Each point is reached from the start by the listed moves, each made once or not at all, plus a little noise. Is the number of moves made odd or even? Then give how often each move was made.
(in the rows, 128 means zero)

Moves:
(1): [162 113 117 121 120]
(2): [169 147 117 154 180]
(3): [115 101 141 122 138]
Start: [106 130 161 174 131]
Points:
[157 151 152 204 177] => odd (0, 1, 0)
[104 133 162 176 131] => even (0, 0, 0)

Moves:
(1): [124 138 109  90 135 118 109 132 137 136]
(2): [155 126 128 125 114 125 130 130 127 122]
(3): [137 132 142 107 130 109 107 137 124 127]
(4): [140  93 135 106 159 132 148 138 121  92]
(5): [152 125 128 126 123 150 111  96  98 118]
(6): [106  96 133 112 135 136 132 120 129 139]
(7): [148 123 129 133 145 122 149 113 122 133]
(8): [122 136 133 116 128 129 132 132 121 137]
(9): [123 149 167 121 155 160 123 127 156 125]
Start: [105 151 120 122 135 114 114 134 118 135]
Points:
[161 117 171   7 206 142 101 108 103 114] => odd (1, 1, 1, 1, 1, 1, 1, 1, 1)
[125 171 175  99 180 122 107 125 138 134] => odd (0, 0, 1, 0, 0, 0, 1, 0, 1)
[143 161 108  74 143  96 125 130 112 150] => even (1, 1, 0, 0, 0, 0, 1, 1, 0)
[154 168 118  47 123 106  60 121  84 135] => odd (1, 1, 1, 0, 1, 0, 0, 1, 0)
[132 127 119  52 162 110  84  92  85 148] => odd (1, 0, 1, 0, 1, 1, 1, 0, 0)
[117 117 129 100 166 117 133 146 112  99] => odd (0, 0, 0, 1, 0, 0, 0, 0, 0)
